Rows are points. The points of each table are mixes of a few directions, plus a little noise. Count the directions of each table, and those that both share. Where both have some left over, give the other angles between the two spaces (their principal angles), to ten degrees, smallest first.

First:
-2.1,-2.0
2.5,2.4
-1.0,-1.1
5.6,5.6
-5.0,-4.9
Second (7 x 2):
-0.4,0.9
-2.6,5.5
-3.2,6.9
0.3,-0.6
3.1,-6.8
0.2,-0.5
2.5,-5.5
Directions: first 1, second 1, shared 0; angles 70

First (6 x 6):
-9.6,-1.8,-2.1,-5.9,-3.4,-2.4
1.3,6.2,5.0,2.2,2.8,0.8
8.9,-2.4,-1.2,4.7,1.6,1.8
-1.4,-6.9,-5.4,-2.1,-3.0,-0.8
-0.5,0.3,0.0,-0.3,0.0,-0.3
1.3,4.6,3.5,1.7,2.2,0.6
Second, 6 rows:
0.0,-1.4,3.1,1.1,0.0,3.7
2.6,0.8,3.3,-0.2,-5.6,-0.6
-7.3,0.2,-3.1,-2.4,5.7,7.0
6.4,-1.3,6.2,5.7,-4.1,-2.7
1.9,-1.7,-3.1,-2.8,1.3,-3.7
-3.3,3.4,-6.3,-1.2,2.8,-3.7
Directions: first 2, second 4, shared 0; angles 40, 50

First, 10 rows:
1.1,2.5,10.1,-4.2,-9.5,-6.4,-1.2,-0.4,1.8
-5.1,-2.3,-4.4,-1.8,4.7,1.7,2.2,1.3,-5.0
2.1,0.9,-8.0,-1.1,4.1,3.0,1.3,2.7,3.8
-3.2,-2.4,1.5,7.5,3.9,0.7,4.4,-5.6,-0.7
1.2,1.9,3.6,-4.8,-5.0,-2.3,-4.0,3.3,-0.9
0.4,-2.2,-6.3,1.8,4.2,3.0,2.3,-2.0,-0.9
2.1,-3.1,-3.8,2.3,1.2,2.6,-0.9,-2.9,-3.7
1.1,1.0,-6.6,-1.2,3.7,2.0,2.8,1.5,4.2
-0.3,1.9,4.6,4.0,0.1,0.5,-4.4,2.5,0.8
0.5,1.7,9.2,-2.0,-7.4,-4.6,-2.2,-0.5,0.5
Second:
-2.5,0.2,-4.5,-3.6,-1.3,-3.9,-4.3,5.5,-1.2
-3.3,-2.6,2.5,-0.3,6.5,6.8,5.1,5.7,-2.3
5.0,4.9,0.3,1.5,-4.1,-2.0,-4.0,-11.1,1.5
-1.7,-5.4,2.9,2.6,2.2,1.7,6.8,5.0,1.4
1.3,3.4,4.3,1.0,5.3,8.6,2.3,-5.9,-2.2
2.9,1.9,2.8,2.4,0.1,2.3,1.1,-6.8,0.5
-1.0,0.4,-4.8,-2.7,-3.8,-6.1,-5.0,2.9,0.2
0.1,-3.0,-0.7,1.4,-3.1,-4.4,0.9,1.7,2.4
-1.2,0.1,-2.9,-2.2,-1.8,-3.2,-2.8,2.9,-0.1
Directions: first 5, second 3, shared 1; angles 50, 70

First (9 x 14):
4.5,0.8,-3.3,0.1,2.0,1.2,1.9,-1.9,2.5,3.2,2.1,2.5,-1.6,2.0
8.1,-1.9,0.0,1.3,4.9,1.9,2.6,-3.6,-0.8,1.7,-1.9,-2.2,-5.1,-3.3
-2.5,2.0,-5.2,-1.0,-2.2,0.2,-0.7,0.8,6.0,3.3,4.1,6.1,4.2,7.1
-2.7,3.7,-5.1,0.5,-2.9,1.6,-1.7,2.5,5.9,5.0,6.1,5.8,3.8,7.1
-10.0,0.9,3.0,2.5,-6.7,0.7,-7.1,7.1,-0.1,-0.8,0.5,-2.5,4.8,0.4
2.0,-2.9,1.2,1.8,1.6,1.1,-1.0,-1.0,0.0,0.2,-3.2,-2.8,-1.6,-2.7
-2.6,-8.0,5.4,-0.4,1.3,-3.0,-1.3,-2.8,-1.6,-7.1,-11.7,-4.8,0.8,-5.3
1.5,2.0,-0.2,-3.8,1.3,-2.9,4.9,-2.0,-3.7,-3.0,1.7,2.2,-1.2,0.1
1.6,3.3,4.0,-0.6,0.3,-0.5,2.4,1.3,-8.5,-2.5,2.4,-3.9,-4.1,-5.0
Second, 8 rows:
2.5,0.7,-4.4,3.5,0.7,0.1,-0.8,-1.0,3.8,3.8,1.6,1.7,-1.9,-3.3
-1.1,-0.2,1.2,0.7,-1.0,-0.4,-1.5,-0.5,1.6,-1.2,1.1,4.2,-1.7,-3.7
0.3,-0.7,2.1,-5.1,3.3,-0.4,3.7,1.3,-5.0,-2.7,-1.7,-7.5,3.7,8.0
-5.0,-2.4,8.4,-4.1,-1.3,-1.2,-0.8,0.9,-2.6,-8.6,0.5,5.0,-0.9,-2.9
-0.8,-1.3,2.1,-1.1,1.5,-0.8,0.1,0.0,0.7,-3.6,2.1,3.2,-1.6,-3.0
-2.5,-1.2,5.3,-5.0,0.2,-0.2,1.9,1.4,-5.0,-4.9,-1.9,-3.3,2.8,4.9
7.2,3.3,-13.5,9.4,1.0,1.4,-1.3,-2.4,8.6,12.7,1.9,0.4,-3.2,-4.1
-0.9,1.9,-0.5,1.8,-4.5,1.2,-1.3,0.3,-1.8,4.3,-3.9,-3.4,2.7,3.5
Directions: first 4, second 3, shared 0; angles 30, 50, 90
